Rows are points. To make a cloud, some directions were put in groups of two or more. Within a group, all points are equally far from the middle, so they leave a hole (a ring in 2 directions, a hollow ball in 3). The other directions are filled evenly. Then the cloud was stretched, turned, moved and blurred a little. Count the holes, and give their numbers of directions, smallest first.

Cloud (14 x 2):
[[ 19 -48]
 [ -6  35]
 [ -1 -43]
 [-14 -29]
 [ 30   3]
 [-15  21]
 [ -3 -23]
 [-54 -10]
 [-35 -13]
 [ 37  12]
 [  8  44]
 [ 41 -21]
 [ 42 -20]
 [-11  -9]]
Holes: 0

Cloud (22 x 3):
[[ 15  19   7]
 [ 13 -48  -6]
 [-30  17 -33]
 [-18  12  44]
 [ 60  28  18]
 [  6 -25   0]
 [ -2  33 -37]
 [ 32   2   8]
 [ 35   3 -19]
 [-46   4 -38]
 [ 46  26  14]
 [-24  51  15]
 [ -1  17  37]
 [ 16 -24 -29]
 [-30   7   7]
 [ 22 -18   2]
 [ 37  15  -8]
 [ -2 -18  25]
 [ 31  -9  47]
 [ 41  24  -7]
 [ 11  24 -38]
 [ 45 -15   7]]
Holes: 0

Cloud (53 x 6):
[[-44  -8 -14 -10 -15  11]
 [  4 -19  17 -22 -30 -37]
 [ 15  40 -30   5  -2 -23]
 [ 25  35 -26   3  11 -14]
 [-28   3  15  20 -21  24]
 [-25  -2 -38 -15   2 -35]
 [-35 -15   2  15 -32 -20]
 [ 33 -14   4 -39  -4 -24]
 [  7 -15 -37  -8   1 -48]
 [ -5  37 -40  -4   8   0]
 [-10 -26   5   2 -52 -19]
 [  8 -21  18 -21 -29 -35]
 [ -9  18 -42  13 -16  25]
 [ 29   0 -21  35 -18  24]
 [ 23   8   6 -23  -2  37]
 [ 52   0  14  -1 -20  10]
 [-34 -31 -19 -11 -12 -14]
 [-12 -16  41  11  -2 -10]
 [-20  18 -30  10  18  10]
 [  2  -5  -5  16  33  17]
 [ 30 -15  26  -6 -42   6]
 [ 36 -30  13  -1   6 -29]
 [  7 -39 -21  11   2 -28]
 [ 45   7 -11  16 -12  30]
 [ 42  10  23   7 -16  -8]
 [ 58 -12 -21  -7 -20 -12]
 [ 11  16 -44  -3  -6 -42]
 [ 40 -34  20  11  -9 -18]
 [ 14 -17   0 -35  -7  37]
 [ -1  -6 -28 -19 -26 -50]
 [ -8 -17  39  16 -27   8]
 [ 10   1  -2  50 -14 -16]
 [ 28  -6 -29  11  -1 -44]
 [-44  -2 -19  -4 -12   9]
 [ -2   2  11  48  -8  11]
 [ 22  -4  -1 -25  24  26]
 [ 20 -32 -31  19 -24  14]
 [-30   5 -31  17  -5  14]
 [ 27 -31 -23  -7  -2  35]
 [-15  13 -24  -6 -47  20]
 [  5  -3  -3   8  34  23]
 [ -5  19  -3 -35 -22 -25]
 [  9  24  15  28 -39   5]
 [ 10 -22  32 -16  -1 -28]
 [-10  34  -6  -8  16  14]
 [ 14   0  24 -22  11 -22]
 [  8 -44  31   0   2  -2]
 [ 28 -16  34  -1 -31 -12]
 [ -6  23  12 -23  15  -7]
 [ -9 -18  14 -38   9 -15]
 [ 60 -11  -3  -1 -19  -3]
 [-27  -2 -26  20 -29  14]
 [ 38  -6 -17 -15  11  34]]
Holes: 2 (3, 3)

Cloud (86 x 8):
[[ 20  10  48  19  15   3  -4  -9]
 [-11 -16  28  35  19 -36   0 -16]
 [-34  -7  24  14  34 -23   1 -14]
 [ -5  -1  16  18  -4 -44  11  25]
 [ -3 -14  -4  11   2   2  39 -23]
 [-13 -15   6   7 -10   6 -29 -24]
 [ -1  11 -11  -8  16   4 -25  19]
 [  4  -8 -37   5  25 -43  16  19]
 [-22 -11  20 -11  31 -21 -24   4]
 [-13   6 -13  21 -28 -28  -1  24]
 [  5 -48  27   3  22  -2   9 -27]
 [  9 -17  24 -17  24   7   7  25]
 [ -1  20  -1  -9  -3 -35 -20  23]
 [-15 -28  -3  15   1 -29  42  -7]
 [ 26  13  17  32  12 -16  -7  -2]
 [  2 -14 -19   1  -7 -12 -29  49]
 [-17 -27  -4 -24  15 -26 -33  -1]
 [ 35   5  22  10   6 -21  13 -23]
 [-14 -40 -34 -20  19  -3 -10  28]
 [ 16  -4  17 -31  17  12 -19   1]
 [  1  -6   2 -10  17 -39 -30 -20]
 [-14 -11  10 -32  -4  17   0  -5]
 [  8 -15 -19 -19  21  20   2  -8]
 [ 12 -15  16 -34  23  -9   5   1]
 [-18 -20  25  -2 -31 -32  27  -2]
 [  2 -20  20  -9  53 -23 -34   2]
 [-11  11 -14 -10   5 -20 -19  33]
 [-14 -11 -11  35   6 -24  21  26]
 [-15  -7  18 -24  21 -37  -6  19]
 [ 20  -7  29   2 -12 -10  19  12]
 [-18 -31  13 -21  12  -8 -16  27]
 [ 16  -3  10 -18  39 -15  29  -2]
 [-33  11 -20  24 -12 -17  21 -17]
 [-24 -24   8   6 -28 -42  13  -1]
 [  8  23  22  21  30   0  -5  11]
 [-24   9   4   4 -25 -60   2 -23]
 [ -4 -34  37  18  11 -26   3   1]
 [ 30 -19  16 -17  40  -1   4  22]
 [ 27  24  29  19  16  -8   1   5]
 [ 16  12 -27 -17 -17 -14  14  -3]
 [ -2 -53   2  -5  16  18   4  -2]
 [  8 -24 -18   6 -23 -17  37   8]
 [-11 -33 -15  27  19 -22  45  -2]
 [  9   3   7 -24   2 -18  14 -27]
 [ 15 -12  21 -38  14  -4 -10 -14]
 [ 25  -7   6   9  24  22  19  29]
 [  3   7  26  -3   5   6  27  21]
 [  3  15 -25  17 -36 -19   6   1]
 [ 15 -44 -17  -8   2 -28   9  -3]
 [-18 -37   7   8  11  -8  28  -1]
 [-13 -24  44   6  41 -15   9  10]
 [ 18  -9   9  -4   1 -15  22  38]
 [-18  -9 -15  12 -16   8 -13 -14]
 [ 17 -14  22   2  11 -46  -6  23]
 [  1 -48 -20  -9 -35 -20   5   5]
 [ 38   4   3  10  23  19  -8  23]
 [  9  -9  19 -23   6 -32   7  31]
 [  2  15   6 -22   9 -19 -18 -22]
 [  1   0  12 -13  -2 -50  -1  30]
 [ -9  19  21  17 -16  -3  20 -10]
 [ 13   2   5 -14 -26 -26  20 -20]
 [ -6  24   1  -9  27   7  15   0]
 [  0 -18  18 -10  -4  30 -20  -6]
 [ 16  17 -32  10  35 -14  -2  21]
 [ 16 -19 -13  17 -12   9  31  11]
 [ -4  20 -19  30  -9 -28  26 -18]
 [-14   5 -23  28  22 -40  24 -23]
 [ 18 -20  -4 -24  33  11   5   3]
 [ -6 -29  -6  -7  42   9  26  20]
 [ -9 -50  18 -18  -8  -4  -3 -21]
 [  5   9  -8 -19  26  -5  38  10]
 [  4  -8  33   5  40 -17 -35  17]
 [-14 -17  11  -6  31   6  35  11]
 [ 25   2  19  16  -9   1  -2  -4]
 [ 21  30  28 -15  17 -25  19  -8]
 [-41 -14 -29   9  -4  -6  -1  11]
 [ 25  25  52  -1  29  -7   6   2]
 [ -9  13 -24   7  13  -7  31 -29]
 [ 15 -28 -27   2  -3   7  19 -19]
 [ 18  11   9  -8   9  -9 -40  17]
 [-24 -11   2 -25   5 -24  -6  32]
 [ -7  13 -13  -5  -8 -10 -24  37]
 [  5 -21  20  -6 -13 -30 -11  35]
 [-14 -26  -8  -4  -1  14  26  32]
 [-26  -4 -14  28  -6 -18  13  26]
 [ -8 -48  26 -18  35 -11  -8 -15]]
Holes: 2 (2, 3)
